Each row of a before or after table is a point. The points were changed in one or more steps. Then noise was added and the rows were shuffled. The steps act on columns, c1 being the first. Name the steps. A step turns or swaps two columns, mirrors them in a line or flattens them onto one, adds a multiple of one to another, or multiplies or shifts one. Angles are multiples of 10 degrees, from the lower column toward the higher: turns from -170 to 170, lines from 10 to 170 but not 90. Use the fewest steps. Two steps may share a column if one is a turn and the other turns, adds or multiplies; they go together, in the order done. Otherwise the lowest column goes first.

Before (8 x 3):
[[ 1.8  2.5  4.7]
 [ 0.9  2.5 -3.2]
 [ 1.3 -2.8 -4.1]
 [-0.2  1.9  2.6]
 [ 2.2 -2.7  1.8]
 [ 2.1  0.6 -4.4]
 [-3.6 -1.8  1.6]
 [-2.5  3.0  2.3]]
After (8 x 3):
[[-3.6  1.3 -2.1]
 [ 1.1 -2.8  3.0]
 [ 1.1 -4.6 -2.1]
 [ 2.1 -4.2  1.4]
 [-2.5  2.7  2.6]
 [ 2.1  1.4 -3.1]
 [-0.2  2.9  1.4]
 [ 1.8  5.0  1.6]]
Steps: mirror c2 and c3 in the line at 40 degrees

Before (9 x 6):
[[-3.7  0.6 -2.5  2.7 -0.8  2.7]
 [ 0.9  4.1  2.6  0.2  2.6 -5.1]
 [ 2.4  2.5  3.4 -1.6  3.2 -2.8]
 [-4.0 -0.8 -1.5  1.1 -2.0  1.8]
 [-0.3 -3.1  1.0 -0.1 -0.1 -3.3]
 [ 2.6  1.7  2.2  0.1  0.3 -1.1]
 [ 0.3  1.8  5.1 -2.9  2.1 -3.5]
 [ 2.1  2.0  2.4 -2.1  5.5 -3.3]
 [-0.4 -0.6  3.9  1.8  2.2 -1.5]]
After (9 x 6):
[[-1.3  0.5 -2.3  2.7 -0.7  5.6]
 [-0.5 -0.7  3.9  1.9  2.2 -2.2]
 [-1.1  1.7  5.2 -3.0  1.6 -4.3]
 [-0.4  1.9  2.5 -1.9  5.4 -4.8]
 [-2.6  4.4  2.7  0.1  2.6 -5.0]
 [ 0.6  2.7  3.5 -1.3  3.1 -5.0]
 [-2.6 -3.1  0.9  0.0 -0.1 -2.5]
 [-1.1 -0.8 -1.5  1.2 -1.9  5.0]
 [ 1.5  1.4  2.2  0.3  0.5 -3.2]]
Steps: add 0.5 times c3 to c1; turn c1 and c6 by -50 degrees

Before (10 x 11):
[[-1.8  2.7  0.9 -2.0  1.8  3.0  2.9  1.2 -3.6  2.6 -1.6]
 [ 1.2 -2.4 -0.8  0.5  0.1 -1.3 -4.4 -3.4  1.3  2.4  3.7]
 [ 2.3  0.4 -1.6  3.8 -1.9  3.2 -0.5 -1.9 -4.3 -2.0  3.0]
 [ 2.5  2.5  0.4  1.4  0.6  0.5 -2.0 -0.6 -1.3 -0.7 -3.7]
 [ 4.1  4.0 -5.2  1.2  2.8 -1.8 -4.0  0.3  0.0 -2.1  5.6]
 [ 0.7 -1.3  2.2  0.5  5.7  4.0 -3.4 -0.4  3.1 -2.3  0.9]
 [ 4.2  2.9  2.8  2.7 -1.0 -2.3 -1.7  4.1 -1.4 -2.2 -2.8]
 [ 2.5 -0.9 -1.9  1.0  2.9 -2.1  1.9 -2.2 -3.5  0.7  0.5]
 [-0.5  2.5  2.7  5.4  1.4  0.6 -1.4 -0.8  3.6  2.5 -1.1]
 [ 4.9  0.3 -5.1  3.9 -0.5 -1.9  3.3  3.0 -0.8  5.7  0.4]]
After (10 x 11):
[[ 3.0  3.8 -1.8  3.4  1.4  1.5  2.8  3.2 -1.4 -0.5 -0.1]
 [-2.4 -1.3 -0.3 -2.6  5.9  0.0 -3.2  3.8  1.0  0.8 -2.3]
 [-1.8  1.2 -3.2  2.0  0.9 -0.6 -2.2  0.5  1.6 -1.8  1.1]
 [-4.3  1.3 -3.6  2.3 -1.1  3.8 -1.8 -2.4  2.9 -1.8 -0.9]
 [-1.1 -1.1  1.4  3.5  2.7 -2.4  1.5 -2.3 -0.8 -2.0  1.5]
 [ 1.1 -1.7  3.0  2.3 -0.6  2.7  3.2 -2.2  3.1 -7.2  4.0]
 [ 1.9 -0.4 -2.1 -1.2  1.4 -0.7 -1.2  0.4  6.6 -1.2 -2.0]
 [-3.1 -1.7  3.3  5.3 -1.9 -2.0 -0.5  3.6  1.6 -0.3  0.1]
 [-4.1  2.9  7.5  1.0  2.6  0.5 -4.0 -1.9  3.1 -2.1  1.5]
 [ 1.1 -2.4  3.9 -1.5  0.3 -3.2 -4.3 -1.0 -0.3 -2.2 -0.9]]
Steps: turn c1 and c10 by -130 degrees; turn c2 and c4 by 30 degrees; turn c4 and c9 by 70 degrees; turn c3 and c11 by -120 degrees; swap c6 and c8

Before (12 x 14):
[[-3.3 -0.1  0.0  3.1  7.7  1.4 -1.8 -0.8 -1.4 -3.8 -3.1 -2.1 -2.9 -0.8]
 [-0.6 -0.4  4.9 -0.1  1.4  1.5  4.0 -0.5 -0.8 -3.1 -0.7 -1.1 -2.2 -0.6]
 [ 3.6  1.0  0.8  4.9 -0.2 -3.0  3.2 -0.2  1.9  1.5  0.8  3.3  2.4 -1.3]
 [ 6.2  5.6  4.2  3.5 -0.5 -1.8 -0.4  0.2  0.3  3.0  1.6  3.2 -1.7  0.7]
 [-2.3 -4.6  0.3  6.5  3.5  0.6 -2.8  0.9 -0.3  0.2  1.7 -3.9 -3.2  0.4]
 [ 2.4 -1.0 -3.0  1.1  5.0  3.1  0.8  3.3 -5.3  3.1  1.0  1.1  1.4 -3.1]
 [ 3.8  1.1  2.5  0.2 -0.9 -1.3 -1.7  2.6  2.5  1.4  2.1  5.5 -0.1  0.2]
 [ 4.8  0.3  3.1 -2.2  1.0  0.4  2.1 -3.6  3.3 -1.6  0.1 -0.7 -1.6 -0.2]
 [ 2.0  1.2  1.2 -0.8 -1.0 -0.5  4.1 -2.3  2.3  4.5  2.7  4.7 -1.8 -0.7]
 [ 0.2  1.3  0.5  0.6  0.5  1.7  1.7 -2.4  1.7 -5.4  2.4 -0.8 -3.0  2.6]
 [-1.5  0.0  0.5  4.1  1.6  1.9 -5.4 -1.5 -3.0 -2.5 -0.4 -1.5 -1.3 -3.0]
 [-0.8 -0.5 -1.8  5.0  2.6  5.4 -1.9  2.8 -0.6  2.1 -2.1 -0.8  0.2 -1.6]]
After (12 x 14):
[[ 0.8  1.2  5.2  0.1  1.3  1.1  3.9 -0.5 -1.0 -2.9  0.8 -0.5 -0.8 -0.5]
 [ 1.1  0.6  0.6  1.1  0.7  1.2  1.8 -2.6  2.9 -5.3 -0.8  1.3 -1.1  2.6]
 [ 0.5 -5.5  2.5  0.4 -1.0 -2.1 -1.9  2.3  2.7  1.1 -1.7  0.2 -0.1  0.1]
 [ 2.7 -0.9 -2.8  1.6  5.0  2.1  0.9  3.5 -1.0  3.0  5.3 -1.1  0.6 -3.2]
 [ 1.7  0.6  3.2 -3.7  0.8 -0.9  2.0 -3.4  1.4 -1.5 -3.0  0.5 -0.6 -0.2]
 [-0.2  1.9  0.1  4.9  7.8  1.7 -1.8 -0.6 -3.5 -3.6  0.2  0.0 -1.3 -0.7]
 [-0.9 -3.5  0.7  7.6  0.0 -3.5  3.2 -0.2  1.5  1.7 -1.4  0.1  1.2 -1.2]
 [ 0.8 -4.0  4.1  5.7 -0.7 -3.0 -0.4  0.3  1.4  2.8  0.2  4.9 -0.7  0.8]
 [ 0.8  1.7  0.4  6.8  1.8  2.0 -5.4 -1.5 -1.5 -2.5  2.4  0.1 -0.7 -2.8]
 [-0.5  4.7  0.1 10.4  3.5  1.2 -2.7  1.0  1.6  0.0  0.9 -3.6 -1.3  0.5]
 [ 3.2  1.1 -1.8  8.3  2.5  4.3 -1.8  2.6 -2.1  1.8 -0.2 -0.2 -0.1 -1.6]
 [ 0.7 -5.0  1.0 -1.4 -1.0 -0.8  4.3 -2.1  3.7  4.6 -1.0  0.4 -0.6 -1.0]]
Steps: multiply c1 by 0.4; turn c1 and c6 by -40 degrees; turn c2 and c12 by 100 degrees; multiply c4 by 1.6; turn c9 and c11 by -70 degrees; multiply c13 by 0.4

Before (14 x 24):
[[ 4.8  0.3  3.8 -0.7  4.7 -0.4 -1.4  1.9 -1.4  0.1  1.3  1.5 -1.4 -1.0
  -1.2 -0.5 -2.7  0.4 -1.5 -0.5  1.6 -1.7 -5.1 -5.0]
 [-2.0  1.6 -0.1  3.2 -0.2 -0.4 -1.6 -2.8 -0.7  6.4 -1.3  2.0 -0.1  1.4
   6.6 -5.4  6.1 -0.2 -2.4  3.1 -0.4  2.0  2.3 -2.3]
 [ 2.3  1.3 -0.2  2.7  2.2 -2.3  1.0 -0.3 -0.6 -0.9  0.5  5.8 -1.4 -1.9
  -1.9  2.8 -0.5 -1.2 -1.1 -1.5  2.7 -2.1 -2.5 -2.7]
 [ 1.1  0.4 -0.2  2.4  2.5 -2.9  0.5  4.7 -1.4  1.5  1.7  1.0  0.2 -3.1
  -2.3 -2.8 -3.4  2.2 -2.6 -5.6 -1.8 -0.2 -0.1 -2.7]
 [-4.6 -0.9 -3.7  1.5  1.7  4.1  3.4 -2.7  0.7  2.9 -2.5  0.4  5.0  1.8
   0.0 -5.0 -0.6  2.8 -4.4  0.1 -4.7  0.2  3.5 -1.2]
 [ 2.7  0.9  0.7  1.4  1.4 -0.1 -4.1 -3.3  2.1 -1.5  2.2  2.4 -2.2 -2.5
   0.0  0.4 -1.7 -1.5  2.4 -0.3 -0.3 -3.2  0.6 -0.5]
 [ 2.4  0.5 -0.2 -1.6  1.9 -1.6 -0.2 -0.2 -3.6  1.9 -0.5  0.2  0.3 -2.7
  -1.4  0.7 -0.4  2.9 -3.6 -5.1 -1.5 -3.6 -2.7 -1.2]
 [-2.1 -0.4  0.3  5.6 -1.4 -0.8 -1.1 -3.3 -0.1  2.1 -2.2 -1.3 -0.4  3.3
   4.5 -4.0  4.5  2.4 -2.1  3.8  0.4  4.5 -0.5  2.1]
 [-0.3 -0.4  2.0  7.1  0.5 -0.7 -0.9 -5.5  0.3  4.5 -1.8 -1.1 -1.2 -1.9
   4.3 -3.8  4.9 -2.8 -5.8  3.6 -1.8  4.2 -1.1 -1.1]
 [ 0.0 -0.4 -0.2  4.1  4.1  1.6 -3.5  0.0 -4.3  0.4  1.8  3.0 -3.9  0.0
   0.2  3.2 -2.2 -0.7  1.3  0.2 -1.6 -3.9 -1.4 -1.8]
 [ 0.5  1.0 -0.5  4.4  6.5 -1.1 -3.8 -4.3  0.4  0.3  3.3  1.8  0.9  1.9
  -0.5  1.2  1.3 -0.4  1.2 -1.9  0.1 -1.9 -0.7 -2.0]
 [ 0.4  1.1  2.4  0.6  3.0 -2.0  0.3 -3.8 -4.1 -1.1  5.4  2.7 -2.4 -1.2
  -0.1  0.3 -2.4 -1.4  0.6 -1.9  0.8 -0.9 -1.6 -2.1]
 [-0.5  1.3 -6.3  1.6  3.0  5.5  4.8  0.8  0.6  2.7  2.5 -0.6  2.8  0.8
   2.3 -3.8  1.7  3.8 -5.0 -1.2 -4.6  0.2  2.7  1.6]
 [ 1.5  3.5  1.6 -0.2  5.8 -4.4 -1.0  0.2 -1.6 -2.6  0.8  3.3 -0.8 -3.1
  -1.3  1.2 -1.1  0.5 -0.4  0.3 -3.4 -1.4 -2.1 -1.8]]
After (14 x 24):
[[ 0.2 -0.2  4.4  4.0  3.9  1.9 -3.1 -0.9 -2.8  0.3  0.9  3.0  1.9 -0.2
   0.6  3.2 -4.0  0.1  1.8  0.6 -1.7 -6.9 -1.2 -1.8]
 [ 1.7  3.9  1.0  0.7  6.0 -4.4 -3.1  0.3 -1.1 -2.4 -1.1  3.3  2.1 -3.2
  -1.3  1.3 -1.8 -0.2 -0.6  0.3 -3.3 -4.2 -2.1  1.7]
 [ 2.2  1.5  2.8  2.8  2.2 -2.0  4.9 -1.0 -0.5 -0.7  1.5  5.8  0.6 -1.9
  -1.9  2.8 -0.9  0.5 -0.9 -1.7  2.5 -5.3 -2.3 -4.6]
 [-0.5 -0.4  1.0  4.0  0.7 -0.6 -1.5 -5.3 -2.2  4.7  5.8 -1.2  2.3 -1.9
   4.5 -3.5  4.3 -3.0 -5.8  3.6 -1.3  1.1 -1.0  0.7]
 [-0.5  1.3 -1.9  2.9  3.3  5.5 -1.7  3.6 -0.4  2.7 -0.8 -0.5 -7.1  1.0
   1.9 -3.5  1.5 -1.1 -5.1 -1.2 -4.4 -2.3  2.5  9.5]
 [ 2.4  0.5  1.1 -1.5  2.0 -1.7 -0.7  2.4 -3.2  1.5 -0.9  0.2  0.3 -2.8
  -1.2  0.9 -2.0 -1.6 -3.6 -5.1 -1.6 -6.7 -2.8  0.5]
 [-2.1 -0.4  0.4  2.7 -1.4 -0.9 -1.9  0.6 -2.6  2.5  5.2 -1.1  0.2  3.3
   4.6 -3.8  3.9 -4.4 -2.2  3.4  0.6  1.5 -0.2  0.6]
 [ 1.0  0.5  0.1  2.7  2.5 -3.0  0.4  4.8  0.8  1.5  0.1  1.1 -0.3 -3.3
  -2.1 -2.9 -3.7  3.0 -2.3 -5.6 -1.3 -2.8 -0.2  0.2]
 [ 4.7  0.6  2.3  0.4  4.9  0.0  3.4  1.3  0.3  0.0 -1.5  1.2  4.6 -0.8
  -0.8 -0.7 -3.4  1.7 -1.3 -0.3  1.2 -4.6 -5.3 -6.7]
 [ 0.7  1.1 -0.5  5.3  6.6 -1.3 -1.2 -2.3  0.0  0.3  0.5  2.2 -1.0  1.9
  -0.7  1.0  1.5 -3.8  1.1 -1.8 -0.2 -4.7 -0.7 -4.0]
 [ 0.1  0.9  2.6  3.9  2.9 -1.7  2.4 -3.3 -2.2 -0.9 -3.8  2.6  3.4 -1.2
  -0.2  0.3 -4.0 -2.5  0.9 -1.5  0.7 -4.3 -1.4 -2.4]
 [-4.5 -1.0 -5.2 -0.4  1.8  4.4 -0.9  0.9  1.1  3.2  2.5  0.4 -5.7  1.7
   0.1 -4.9 -0.1 -3.7 -4.7  0.1 -4.9 -2.9  3.5  6.5]
 [ 2.5  1.0  1.7  2.3  1.1  0.2 -2.6 -3.0  2.8 -1.6 -0.5  2.5  1.2 -2.5
   0.1  0.6 -0.5 -2.4  2.2 -0.3  0.0 -6.3  0.6 -2.7]
 [-2.0  1.6 -0.6  1.9 -0.3 -0.5 -0.1 -1.9 -3.6  6.4  3.3  2.3 -0.4  1.2
   6.7 -5.6  5.0 -2.5 -2.6  3.0 -0.2 -0.9  2.4 -2.2]]
Steps: add 0.5 times c23 to c13; turn c3 and c13 by 110 degrees; mirror c4 and c11 in the line at 20 degrees; add -1.5 times c21 to c24; turn c7 and c24 by 40 degrees; mirror c8 and c18 in the line at 30 degrees; turn c9 and c17 by 30 degrees; shift c22 by -3.0
